Every row gives one point. Any point is a mix of the corners, with weights that add up to 1. It lies inside the corners' shape when no weight is negative. Is each point inside? If not, which corners have a negative weight?
In the rows, 128 means zero.

Corners:
(1): [101  70]
(2): [187 231]
(3): [ 83 121]
Points:
[103  80] => inside
[134 143] => inside
[67 65] => outside (2)
[105  81] => inside
[102  87] => inside
[76 87] => outside (2)
[145 194] => outside (1)
[136 140] => inside
[148 151] => outside (3)

Corners:
(1): [186 136 110 137 123  92 109 113 106]
(2): [133 141 122 141 142  81 108 151 118]
(3): [150 127 106 136 150 141 124 138 126]
(4): [128 100 136 143 156 101 132 146 115]
(5): [106 109 160 169 119 141 136 141 135]
(6): [124  99 125 178  84 139 142 147 123]
(7): [130 120 116 160  80 153 133 135 199]
(8): [141 132 196 155  46 117 132 158 136]
(9): [113  73  96   7 117 158 120 101 108]
(10): [119 139  94  63 190 123 138 115 120]
Points:
[122 116 131 125 103 144 131 135 146] => outside (1, 4)
[119 114 142 155 114 137 132 138 142] => inside
[158 130 113 124 131 105 117 122 115] => inside
[155 126 118 139 122 116 120 127 125] => inside
